Rows are points. The points of each table are mixes of a few directions, plus a little noise. How many directions does each table use, and how many do they share? Where both have some left over, give the other angles between the two spaces (their principal angles), to ten degrees, smallest first.
In the rows, zero is written as 128.

First (4 x 2)
102 129
189 125
141 127
79 131
Second (6 x 2)
128 129
129 137
129 131
128 147
124 44
131 181
Directions: first 1, second 1, shared 0; angles 90

First (8 x 6)
163 145 61 53 118 112
113 121 157 161 133 135
98 114 186 192 137 142
164 145 58 51 118 111
134 131 116 115 126 125
118 123 148 150 130 133
127 128 130 131 128 128
107 118 168 172 134 137
Second (9 x 6)
147 183 131 37 92 150
115 88 126 192 153 113
137 153 130 86 110 137
127 125 128 132 129 127
130 136 129 115 123 131
118 100 126 174 146 117
144 174 131 53 98 146
113 84 125 199 156 112
121 106 126 163 143 119
Directions: first 1, second 1, shared 0; angles 50

First (10 x 11)
120 119 98 114 134 158 102 128 138 107 129
145 134 169 131 128 92 157 126 137 167 114
141 127 140 166 113 84 188 135 130 159 123
141 143 128 132 133 144 98 107 130 67 134
112 77 84 127 119 109 201 173 173 245 103
118 143 137 95 142 163 63 114 106 84 139
133 95 56 99 146 183 97 127 205 107 107
111 146 142 152 113 116 132 131 66 111 155
127 142 164 125 127 111 128 126 103 140 132
131 154 160 139 125 119 114 114 91 94 143
Second (10 x 11)
103 99 114 139 143 115 128 126 133 114 87
144 142 96 96 106 97 126 161 128 112 102
120 129 123 131 126 129 128 113 117 129 101
185 155 110 73 102 90 124 229 163 108 207
155 216 172 135 87 200 132 22 54 192 137
111 83 138 146 161 122 129 154 163 115 159
120 111 140 141 144 134 129 131 141 128 149
103 104 109 135 137 113 128 121 127 115 74
117 108 145 146 148 139 129 125 141 130 153
120 133 134 138 128 141 129 97 112 138 111
Directions: first 4, second 3, shared 0; angles 60, 90, 90

First (11 x 20)
62 157 82 180 215 83 160 171 190 99 134 152 75 61 74 87 104 56 134 156
159 97 144 97 94 209 108 83 96 148 91 98 190 176 142 106 123 170 97 134
153 117 143 110 97 150 116 109 106 138 123 118 152 153 145 137 135 156 122 120
164 128 153 109 82 104 118 125 102 134 152 130 131 147 165 179 150 159 147 99
150 124 145 115 100 116 117 126 111 134 142 129 132 142 149 158 143 148 138 112
129 129 127 128 128 129 129 127 128 128 127 124 130 128 128 125 126 127 126 129
139 102 133 107 116 205 115 92 111 142 89 103 178 161 129 90 115 153 93 142
110 118 113 134 152 168 131 118 141 129 100 117 147 127 106 82 109 116 108 150
81 160 101 170 184 54 153 175 175 105 155 159 66 73 98 126 122 71 154 133
168 130 158 105 73 96 116 124 94 136 159 131 125 151 169 188 156 163 151 95
94 146 107 155 167 90 145 156 162 111 139 145 93 92 105 118 120 89 140 137
Second (8 x 20)
114 147 184 106 154 45 62 143 116 53 91 98 34 136 86 145 117 118 101 148
130 92 83 138 118 188 168 109 126 168 134 144 190 134 123 86 134 122 135 123
138 124 115 132 113 148 145 123 128 153 144 137 156 129 145 132 135 137 140 118
98 168 163 131 176 76 86 150 149 71 98 106 55 110 103 135 104 111 102 158
146 112 144 109 104 108 115 121 101 120 129 125 120 150 124 141 143 138 130 115
171 112 136 109 68 127 134 118 94 155 161 139 156 154 167 169 159 160 153 91
110 181 123 156 157 136 141 148 175 141 146 132 125 85 165 151 110 128 133 142
116 90 75 143 133 197 170 111 135 165 124 141 188 128 110 67 126 111 128 132
Directions: first 2, second 3, shared 1; angles 50
